Each row of a before or after table is a point. The points were changed in one or more steps. Then noise was added and the rows were shuffled. The steps act on columns, c1 being the first. What was done? A step turns or swaps two columns, mirrors them in a line or flattens them onto one, adds a multiple of one to another, or multiplies or shifts one. Angles are multiples of 10 degrees, from the lower column toward the higher: turns from -170 to 170, lines from 10 to 170 but not 90. Use the fewest steps. Two steps may share a column if one is a turn and the other turns, adds or multiplies; they go together, in the order done. Otherwise the lowest column goes first.

Before (11 x 3):
[[-16 -37  15]
 [ 34   2 -22]
 [ 47  23  40]
 [ 46 -60 -18]
 [ 43   6   7]
 [ 69 -88 -12]
 [ 19  -3  -5]
 [-13   9 -24]
 [ 61  -2  74]
 [-68 -38  40]
 [ 54 -28 -14]]
After (11 x 3):
[[ 21  -6  11]
 [ 61  -7  92]
 [-11   8  -7]
 [-63 -35  63]
 [-13 -39  33]
 [ 41   7  28]
 [ 48  29  61]
 [ 32   2  -4]
 [ 69 -81   8]
 [ 50 -60   7]
 [ 52 -30  11]]
Steps: shift c3 by 20

Before (13 x 8):
[[-31 -66  53  50  13 -21  23 -57]
 [-51 -28  13 -60  50 -34 -41  -4]
 [-41 -27  48 -76  33 -21 -51  26]
 [ 10  40  -7 -58  -9 -37  15  33]
 [ 18  54  27   2  54 -45 -30 -43]
 [ 20  34 -36 -32  31  70  26 -59]
 [-11  56 -18 -10 -36  73  14   9]
 [-52   6 -47 -56  40 -24   1  -4]
 [ 25  22 -63 -29 -37  60 -22 -52]
 [ 48 -71  34  19  28 -30  -9 -58]
 [ 32 -17  -1  25   7  53 -40  24]
 [-51  -7  -6 -26 -37 -15  49 -45]
 [-36 -32  58  55 -55  20  23  27]]
After (13 x 8):
[[ 48  37  76  11 -24 -11 -34 -58]
 [-10 -27 -52  -4 -15  14  75  34]
 [-36  -8  25  90  43 -48 -19  -7]
 [-40 -17  84 -31 -15  28  21  54]
 [  6 -21 -50  45  16  13 -44  29]
 [-35  13  94 -18 -35  22 -23 -49]
 [ 22  -3 -56   9 -24  23  69 -55]
 [ 23  22 -66   5 -63 -18  58  -6]
 [ 37  12  17 -21  20 -43  53  10]
 [ 20 -62  -7  -5   1 -27 -40 -68]
 [-56   9 -11  25 -63  48 -18  -2]
 [-51  14   3  68  30 -37 -34 -35]
 [-46  26 -56  36  18   4 -24 -34]]
Steps: turn c2 and c3 by 140 degrees; turn c3 and c4 by -160 degrees; turn c5 and c8 by -50 degrees; swap c6 and c7

Before (14 x 11):
[[ -5 -37  46 -45  26 -33  28 -24  -6   5 -50]
 [ 26  14 -20 -57  24 -36   7  20  54 -49 -13]
 [-30  39 -71 -77  23  34  31 -44 -31   6  -1]
 [ -9 -30  17 -26  29   6  33   5  33 -51  14]
 [ 78 -49 -44  41 -15 -31  35  49  12  51  11]
 [ 48 -54 -10  22 -28 -61  58  23 -43  -4   5]
 [ 53 -38 -18   6   1 -57  32  95 -27  48  55]
 [ 27 -26 -26  35 -42 -41 -13  30 -55  17   1]
 [ 56 -11 -16  17 -55 -41  13  44 -27  49  27]
 [  6 -13 -19   6  53 -46 -12  -9  10 -16  -4]
 [ -7  23 -53 -50  24  61  19  37 -30   2 -30]
 [-25 -11  15 -42  11  12   3 -38  14  -7  -3]
 [-33 -67 -11 -34   6 -58   9  10  49 -24 -19]
 [ 29 -66 -11 -51  15 -25 -32 -29  -5 -29  -4]]
After (14 x 11):
[[-30 -54  -4  24 -32 -86  72  19 -42  -6   8]
 [  0 -40   0   7   2 -78  64  39 -26  49  56]
 [-19  22 -59 -50  20  59   3  64 -26   1  -8]
 [-32 -26  17 -24  28   1  13  -9  31 -47   8]
 [ 42 -65 -11 -49  15 -34  12 -24  -2 -29   0]
 [ 25 -28 -23  33 -41 -51  21  30 -55  19   7]
 [-48  39 -68 -77  20  36 -10 -43 -29  10  19]
 [-29 -32  25 -45  24 -35  14  25  -1   5 -67]
 [-26 -69 -16 -33   7 -47 -25  29  47 -23 -14]
 [  8  16 -24 -59  20 -43  27  38  51 -51  -3]
 [-12  -9  14 -40  10  13 -21 -34  15  -7  -7]
 [ 18 -12 -16   4  50 -48  -4  -3   9 -15   2]
 [  8 -49 -41  38 -12 -59  83  38  10  54  28]
 [ 17 -13  -8  15 -57 -55  55  20 -25  46  33]]
Steps: turn c1 and c7 by 60 degrees; add -0.3 times c7 to c6; add -1 times c11 to c8; turn c3 and c11 by -20 degrees

Before (11 x 18):
[[-42 -56  -5 -16  16  25 -15 -20 -17 -36  -8 -33   6  18  42  52  18 -26]
 [-77 -32 -46   5 -33   5  16 -20   4  -8 -40 -24  23 -46 -44 -41  20 -24]
 [ 54  33  35  -4  17  51   0  -7  25 -23   9   3  -5  20  43  39  66  55]
 [  6 -28 -47   9 -10  13  39  16  -6   4   6  -6 -39  22  35 -12 -16  26]
 [ 43  -6  25 -15   2 -45 -15 -57   0  34  -3   4  17   6  37  23  41 -19]
 [ 24 -29  12   6  12  12 -66  -7  -5   4  -6  56   6 -24   3   8  -6 -75]
 [ 11  51  19  41 -28 -30  -2 -33  16 -10   5 -27   8  55  24  39 -30   0]
 [ 12 -15 -17 -17   6   6 -14   0  25 -30  -3 -34  24  -8  88  26 -55 -63]
 [ -4  14 -13 -87  16  18  17  53  39  13 -78  40 -19 -30 -41  15  18  17]
 [ 67  -8   8 -57  41 -11   6  30 -50 -25 -21  19  -1  14 -23  46  20  71]
 [ 17   9  19 -27  11 -43 -24  52  33   3  68 -17   4 -14  15 -20  38  -8]]
After (11 x 18):
[[ 41  -6 -54 -15   2   0 -16 -58   1  34  -3  -9 -32   5 -35  21   7 -16]
 [ 69  -8 -14 -56  41   3   8  32 -50 -24 -23  29 -15  16  14  47  -8  69]
 [ 16  11 -48 -10  10  -4 -23  50  34   4  65  21 -24 -13 -21 -23 -11  -9]
 [ -3  15  21 -90  15  -3  17  54  37  13 -76  38  -5 -29  28  17 -22  17]
 [  4 -29  36  10 -10 -34  39  14  -4   5   7 -13  21  20 -35 -12 -33  27]
 [-79 -35  29  20 -33 -39  14 -18   6  -7 -38  29 -17 -44  38 -42  16 -23]
 [ 53  34  25  -6  17  56   1  -6  26 -25   8 -10 -40  19 -40  37 -24  57]
 [ 24 -29   7 -30  10  14 -66  -8  -4   2  -6 -45   3 -27  15   7   9 -74]
 [ 11  48 -35  49 -31   2  -3 -31  15 -10   5 -11  18  55 -21  41  19   0]
 [ 11 -15  14  11   4 -14 -15  -1  24 -33  -5   2  29  -8 -95  28  41 -63]
 [-41 -54  24  10  17   9 -18 -18 -18 -37  -9  19 -12  17 -52  54  -2 -27]]
Steps: mirror c3 and c6 in the line at 60 degrees; turn c4 and c12 by 40 degrees; turn c12 and c15 by 160 degrees; turn c13 and c17 by 110 degrees; multiply c13 by 0.7

Before (9 x 24):
[[ -9  29 -21 -12 -10  14 -14  20 -13  -6  -1   4  21 -88  17  31  11  14
   10 -18 -12  19  -9 -16]
 [-13   2 -20 -16 -23 -16  86  18 -17  11  12  -1  13  24  -9  16  -6 -17
  -11 -33 -21   6 -21 -17]
 [ -4  33  24  -9  -8  -4  35  -4 -19  22   0  10   7  18 -11  24  -5   5
    4 -31  -3  -4 -12  -1]
 [ 38 -30 -14 -19 -15  11  11  -8 -25  26   7  12 -17  11  14  14   7 -28
   -4 -36  33  11   7 -17]
 [  2 -64 -17 -24  -1 -16 -21  -5  -4  -6  19  -3   0  13  14  38  13  13
    0 -36 -12  11   3 -17]
 [-13  45 -31 -17  -5   6 -19  33   4  11 -37  11  38  23 -14  24   8 -14
   -9   7   7  -8   5  -5]
 [-11 -16 -22  21  72   4   3  -2  16   2 -31   5  -7 -25  27  22  -9  -4
    3  -2  25  -7   8  -9]
 [  1  20 -28 -18  -9  21   3  50  48  -9 -20  11   1  14  15 -39  13   2
  -14  95   6   9  20  64]
 [ 20  21 -19 -22 -15 -17   8  -7 -27  -1  14 -19  -7  15  -2  22  10 -18
    5 -28   6  -7 -15  -3]]
After (9 x 24):
[[ -2  22 -27 -20 -26  -2   4 -54  49  -7 -18  16   1  13  14 -40  14   3
  -26  96 -10  10  22  63]
 [ -5  34  24  -6 -30   1  37   1 -19  23   0   7   8  18 -12  22  -6   5
   13 -32   1  -3 -14   2]
 [ -7  28 -21 -13 -26  -6 -15 -24  -8  -8   0   6  20 -87  16  31  13  16
    4 -15   1  20  -8 -15]
 [ 20  22 -21 -22 -37  16   9  11 -27   1  16 -25  -9  16  -3  23   9 -20
  -14 -28   6  -9 -13  -6]
 [ 36 -33 -14 -22 -33 -15  12   5 -25  27   8  14 -18  11  15  15   9 -26
  -37 -35  13  12   5 -18]
 [ -8 -16 -22  18  50  -7   3   1  15   2 -32   4  -7 -26  25  24  -7  -3
  -12   0  13  -7   8 -10]
 [-13  43 -30 -14 -26   8 -18 -34   0  12 -33  12  40  21 -15  25   6 -14
  -19   7  -4  -9   6  -3]
 [-16   2 -18 -14 -44  21  85 -10 -15  13  13  -5  12  21  -9  17  -5 -18
   19 -31 -21   6 -22 -18]
 [  2 -63 -14 -24 -24  14 -20   9  -2  -7  20 -11  -1  13  16  37  14  12
   -4 -38  -3  15   4 -17]]
Steps: shift c5 by -20; add 0.3 times c6 to c12; turn c6 and c8 by -160 degrees; turn c19 and c21 by 60 degrees; add -1 times c17 to c19

Before (8 x 48):
[[ 36 -24  -6 -17  32  11  28 -33   8  26 -31  -4  67 -63  31 -58  51  24
  -35  11 -24  21  33  -2  -3  -6 -36  20 -16   9 -18 -16  30  45  28  40
   14  36 -16   3  26  -1 -41   6  55 -26   7 -57]
 [-29  62 -16  57 -48 -72   4  35  72  12  45 -31 -25 -25 -50 -10 -29 -51
   -9  -7 -11 -34 -10 -29 -24  52 -13 -12  57 -24  20  12  37 -58 -24 -37
   10   5  20  16   6  28  95 -29 -28  62  19  -9]
 [  3  15 -30   6 -42  37   4  26  -4 -46  26  20 -39  40 -43 -54  -5  84
   53   4  65  27 -10 -35  16 -20 -14  -2  32  37  21   1 -21 -40  57  55
  -40 -15  37 -29  -1   0 -71 -21 -53  10 -32  34]
 [ 36 -21   8  14  62  14   1 -21  -6  13  17  22  45 -32 -17 -51  65  26
   -5 -11 -46  13  39  41  25 -17 -38   0 -48 -15 -53  24  12  62  -8  -3
   -5  15 -28 -54  43  -1  13  21  17 -30  21 -52]
 [ -7   6  14  50 -73 -89  10  -8  60 -26  29 -63  36 -52 -59   5 -19 -59
  -24 -17   3 -44   3 -24  -1 -37   8  27 -12 -43  12 -23  29 -72 -44 -34
    4   9  22  35 -54  49  64   2   1  26 -13  16]
 [ 95 -41  27   6  35   9  -3 -18  19  36   8  25  54 -16   1 -63  46  65
   24 -21 -28  22  15  24  28  21  -1   6 -37   5 -55  23  19   1  32 -37
   -3  64 -18  -7 -26  -3 -19   2   9 -12 -39 -62]
 [-33  -1 -29  41 -33 -44  -6  30  59 -28  55 -51 -23 -15 -62  -6  -9 -76
  -36 -22   3  18 -12 -24   1  52 -37  32  58 -61  16 -29   8 -44 -46 -44
   -9 -28  34  27 -14   1  73 -53 -14  37 -21  -5]
 [ 42 -22  45  -7   9  15  37 -18 -37   3  -2  43  25   9  12 -13  12  25
   10 -20 -56  14  58  33  26  23 -30  37 -41  33 -82  10 -13  40  -3  45
   36  45 -26  37 -13  16 -25   8   7  13  -8 -54]]
After (8 x 48):
[[ 43 -21  46  -7   8  15  58 -19 -35   1  -2  45  25  10  11  13  13  27
    8 -21 -55  14  60  30  29  23 -30  38 -41  31 -81  11 -13  39  24  45
  -34  45   7  35 -13  19 -16   7   7  12   5 -52]
 [ 36 -20   7  13  61  16   3 -21  -7  12  15  22  45 -33 -17  48  64  25
   -6  -9 -45  14  16  31  40 -16 -39   2 -50 -13 -56  23  14  61  27  -1
  -36  16  13 -54  43   0   8  20  16 -30 -28 -51]
 [-33  -3 -29  41 -32 -43 -10  31  59 -27  56 -52 -26 -14 -61  11  -9 -77
  -36 -22   5  18 -13  -3 -25  52 -42  33  57 -59  18 -30  10 -46 -41 -42
    5 -27  39  29 -14   0  50 -54 -14  38  19  -4]
 [-27  60 -18  58 -48 -72   6  35  72  11  43 -32 -24 -26 -49   8 -28 -53
  -11  -8 -11 -33   3 -29 -24  51 -13 -14  58 -24  18  16  37 -58 -22 -36
   10   6  18  16   6  28  67 -29 -27  63 -22  -8]
 [  3  18 -29   6 -43  39   8  27  -5 -48  24  19 -40  41 -43  61  -5  83
   54   4  68  25 -40  10 -37 -19 -15  -3  31  39  20  -1 -23 -40 -27  55
  -12 -13 -63 -31  -2  -2 -48 -19 -52   8  19  33]
 [ 37 -24  -8 -17  31  12  43 -31   7  26 -29  -3  67 -61  29  58  53  24
  -35  10 -24  22  28  -5  -2  -3 -35  20 -16  10 -19 -16  28  47  21  40
  -22  35 -26   3  25   0 -30   9  55 -28 -16 -54]
 [ -6   6  12  51 -73 -89  18  -9  58 -27  30 -64  36 -52 -57  -1 -19 -58
  -23 -16   2 -43   5  -7 -21 -36   8  26 -11 -42  11 -22  30 -72 -30 -33
    2   6  38  36 -53  49  45   1   1  27  14  17]
 [ 93 -41  27   5  36  10  -5 -18  20  37   8  25  55 -14   0  69  46  65
   24 -21 -28  22   4  30  16  23   0   5 -36   6 -56  23  19   2  23 -37
  -18  64 -28  -8 -26  -2 -15   3  10 -15  27 -61]]
Steps: multiply c7 by 1.6; turn c16 and c47 by 170 degrees; turn c23 and c37 by -60 degrees; mirror c24 and c25 in the line at 40 degrees; mirror c35 and c39 in the line at 140 degrees; multiply c43 by 0.7

Before (13 x 64):
[[ 15 -15 -20  24  23  16   6  -6  -2 -42  33  -9 -33  13 -14  33  20   2
    0 -30 -34 -30  -5  15  -6  13  -2  20  -5 -11   3 -27  24 -12  14   6
  -27  19 -25 -17  -4  38  20  27  14  -7  14  22 -25 -20  -3  -2  12  39
   49  27   1  10 -14  12  -4  20  13  -4]
 [-19  40   8  -5 -52  28 -20  -9 -24 -11  -2   5  10   2  -2   7   0 -10
    0   3  17  20  32   8  -6  19 -28 -14  27  31   6   6 -10 -22  -6  14
   -1  12  11  -7  14  12   1 -12  44  21  -7  20   7  27  11  -1   2 -10
   -5  13  -4 -37 -15 -80 -25  19  34  10]
 [ 17  -3  -9  23  42  26  10 -32 -16  -4 -19  50  -8  19   8  -4  19 -17
   14 -15  14 -34  17  -6   3 -15   3   2 -21 -11  22 -16 -14   9 -11   0
   -7 -19  49 -43  27 -25 -48 -18  -6  15  -6  38  -1   6 -17  -4  17  23
  -22 -12  33 -16   4  13  27 -19   9  28]
 [  9   8  -3  25  -4   2 -35 -19  24  28  24  -4  43 -27 -10  32  -4 -42
   23   5   9  24 -30   3 -19   4 -20  -5 -10  20  21   5 -34   9  14  14
    5 -14  10 -54  14 -13  35 -16  21  21  16  -5   9   5  -3   9 -16 -25
  -11  -5   6 -35  -1  -1  -8  -2 -49   0]
 [-31  -4 -38  32  10 -17   9  13  -7   0  14 -24   6   5  32 -25   7 -18
   15   5  24  19  -3  -7  -4  28  24  -3 -21   0   4   2 -18  -4  -7  32
  -32   3  20  13  16  -5  26  -6  16   2  15  -7   0   6   7   7  25 -15
   -9  -5   7  -2 -10  19 -37   9   7 -18]
 [ -6  -2  35  16  53  12  -9   1  24 -22  12  24  20  17 -34  11  25  -4
   -4  -3  -2   3 -21 -36  26  -7 -26 -19  -4  22  34 -28  22   8  -1 -16
  -11  -1   9  14 -23   6 -21 -34  30  40  48   3  19 -25 -28 -17  12 -31
  -23   6 -24  -7 -17   8  24   9  55  -2]
 [-14   2  -8  -3  30  14  -1 -11 -27  37   1  -1  -5 -31 -13  -4   4 -12
    5 -50   4 -38   7  -6 -12   6   7 -19  15  -7  -1   1 -23   4  40  24
   15   9 -12 -17  12  15  13 -44 -14  35  -1  11  26 -41   0  -6  -2 -13
  -20   4   0  35  37  45 -27 -12   4  13]
 [ -6  12  22  12  -6 -44  34  14 -12   8   7 -20  33   4  -8  34  22  11
  -28 -27  -7  -4  -6  31   0   2   7 -35  -8   5 -38  14  18   9  49 -12
    0  23   2 -29  41   3  -6  -7 -20   6  24  -8 -25  -6 -20 -43  46  -1
  -16 -47  -1  12 -13 -11   8  12 -17 -19]
 [  5 -21   8  19   3   9 -40 -16  26  20   9  18 -14   7 -20  14   5 -11
  -21  -9   2  -1 -23  10  13  11  20 -26 -14  15 -21 -13  25 -18  -3  36
    6 -15   5   9 -16  18 -13 -33  16  33  22  41 -16 -13  15 -21 -18 -18
   -9   0  25   6 -10 -23 -36 -15  28  10]
 [-24  21  39  21  26  31  46  -4   8   1   8 -21 -12  13 -11  14   4 -48
   30  -8 -12  13  24 -11 -32  -6   1  -2  -6  20   9 -19  -2   7  22  25
   -1   9  16  -5   7  -7 -50  -2  14  45   2 -30 -31  26 -48 -16 -29   1
   16 -19 -11  11  16  28 -15 -12  16   2]
 [  1 -18  21  22   7  -5   8  -9 -29  13 -17 -12  49  -1  33  20  26 -15
  -26  23 -36 -16 -15  17  -4 -11 -18   1  -1 -16  10  -5 -17 -53   5  -2
   -7 -25  17  -9   5   0 -36 -12  11   9  -4  16  11 -33 -17 -61 -33  10
    0 -23 -20 -14 -13   6   2 -29  11  45]
 [-33 -12  26  10   2 -21 -16 -26  -5  21  14   9 -20  31 -43 -17 -10  22
    2 -41  36 -38   8  12  -6  34  15 -16 -22  -3 -17   5   8 -29  19   9
   27 -15  -2  24   9   3   6  39  29  14  -3 -15   8  -6   5  25  10  19
  -14   6  -4 -39   6  19  13 -14 -17  -8]
 [ 15  13  -6  40  47   6   8   4  -6   5 -15  32  31 -20  17  37  21 -16
   29  -8  26  -7 -25  28 -26   2  21  -4 -44  10  21  11   7   6  18  45
  -20  15   8  22  19  -2 -16  -9  29   1  14  24 -18  10  -8 -25  53  28
   23 -27 -14 -31  -6  19  18  32   9  -6]]
After (13 x 64):
[[-33 -15 -21  23  23 -23   5  -4  -4 -43  32  -7 -31  15 -12  30  21   1
    2 -31 -33 -30  -4  12  -6  11  -5  23  -6 -13   3 -27  25 -15  17   5
  -82  12 -26 -16  -4  38  18  27  13  -5  14  23 -24 -21   9  -5  11  37
   50  28   1   9 -12  13  -4  20  12  -2]
 [ 20  -8 -36  34  12  14   6  12  -8   2  12 -26   5   5  27 -22   6 -16
    6   6  25  18  -3  -5  -3  25  23  -1 -22  -2   3   5 -16  -3  -8  31
  -97  10  20  13  16  -8  24  -4  17   1  14  -7   1   6  -9 -26  23 -12
   -8  -4  14  -2  -9  19 -37   9   6 -17]
 [ 31  23  40  19  27 -34  44  -5   7   1   8 -19 -13  14 -13  14   5 -49
   27  -4 -13  12  25 -27 -32  -5   2  -5  -6  21  10 -22  -2   7  23  26
   -2  -1  15  -5   7  -7 -49  -2  14  46   6 -32 -32  24  42  -8 -28   1
   17 -18  10  10  18  28 -15 -11  15   0]
 [ 44 -22   8  21   5  -4 -38 -18  25  19   9  18 -12   7 -19  13   4 -10
  -32  -9   2   0 -25  18  12  11  20 -26 -12  15 -21 -14  24 -16  -4  36
   16 -18   5   9 -15  17 -13 -34  17  33  20  39 -15 -15  -9  41 -17 -16
  -10  -1   7   7 -10 -23 -35 -16  28  10]
 [ 79  10  21  12  -5  33  34  13 -12  12   9 -21  36   6 -11  34  24   8
  -19 -30  -8  -3  -6  23  -3   2  11 -36  -6   6 -37  12  18   6  48 -11
    0  39   2 -28  42   3  -4  -9 -20   6  23  -7 -27  -6  30  56  47   0
  -16 -47 -20  12 -11 -11   8  12 -17 -20]
 [ 42 -15  22  23   5  14   6  -9 -29  12 -16 -12  50  -3  32  20  25 -15
   -7  23 -36 -13 -13   9  -6 -11 -19   4  -3 -15   8  -5 -17 -50   4   0
  -21 -20  22  -8   8  -2 -36 -13  10   8  -4  15  11 -35  22  39 -32  12
    0 -23 -28 -13 -12   8  -1 -26  11  46]
 [ 39   0  37  15  50  -9  -9   1  25 -22  11  25  20  17 -32  12  26  -5
   14  -2  -1   6 -22 -42  25  -7 -28 -21  -4  22  35 -30  22   8   0 -20
  -31  -8   9  13 -23   8 -21 -35  30  39  48   5  18 -25  11  22  12 -32
  -23   8 -22  -4 -17  10  20  11  56  -1]
 [ 37   5  -9  -4  27 -18   0 -10 -28  36   0  -2  -5 -31 -12  -9   7 -13
    4 -52   5 -37   5  -3 -14   7   7 -20  16  -6  -1   2 -24   3  40  24
   45   3 -13 -19  10  14  13 -43 -14  36  -1  12  27 -41   0  11  -2 -12
  -21   3   4  33  37  46 -25 -13   3  15]
 [ 15  15  -7  39  47  -9   6   4  -5   6 -13  31  32 -21  16  39  21 -15
   28 -10  27  -8 -25  22 -26   2  21  -4 -44  11  21  10   7   7  17  45
  -59  12   6  21  18  -3 -16 -10  31   1  15  24 -17   9  16  31  53  26
   23 -27   9 -31  -6  20  17  30   8  -7]
 [ 27  40   8  -4 -53 -30 -18  -9 -24 -14  -3   4  12   2  -2   7   0 -11
    1   4  15  20  33  11  -3  22 -28 -17  24  31   5   3  -8 -22  -5  13
   -4   2  10  -7  15  13   3 -10  46  19  -4  20   8  27  -7   1   3 -10
   -4  12  -4 -36 -15 -78 -24  23  34  10]
 [ -7   9  -6  26  -2   6 -33 -20  24  28  20  -7  42 -27 -10  32  -5 -41
   12   4  12  28 -29   2 -19   3 -18  -3 -12  20  21   5 -34   9  15  14
   15 -14  13 -55  13 -13  33 -16  20  22  16  -6  10   4   4   6 -13 -24
  -11  -6  21 -35  -1  -1  -6  -2 -46  -1]
 [-13  -3  -9  22  41 -18  10 -32 -18  -4 -19  50  -9  18  10  -6  18 -16
   -9 -15  13 -32  15 -12   0 -17   2   4 -22  -9  22 -15 -14   7 -11   1
  -17 -28  49 -44  28 -26 -50 -19  -7  13  -5  39  -3   5  14  13  17  24
  -22 -13  33 -18   3  13  29 -19  11  28]
 [ 19 -14  28   8   0  24 -16 -26  -5  23  13  10 -21  31 -45 -18  -9  25
    2 -39  38 -37   6  15  -7  36  14 -16 -20  -4 -16   6  12 -31  21   7
   80  -8  -5  25   9   3   6  39  27  13  -3 -15  11  -6   0 -25  12  17
  -14   6  -4 -40   9  18  12 -11 -17 -10]]
Steps: add 1.5 times c28 to c52; turn c1 and c52 by 130 degrees; mirror c6 and c38 in the line at 100 degrees; turn c19 and c57 by 40 degrees; mirror c24 and c51 in the line at 10 degrees; multiply c37 by 3
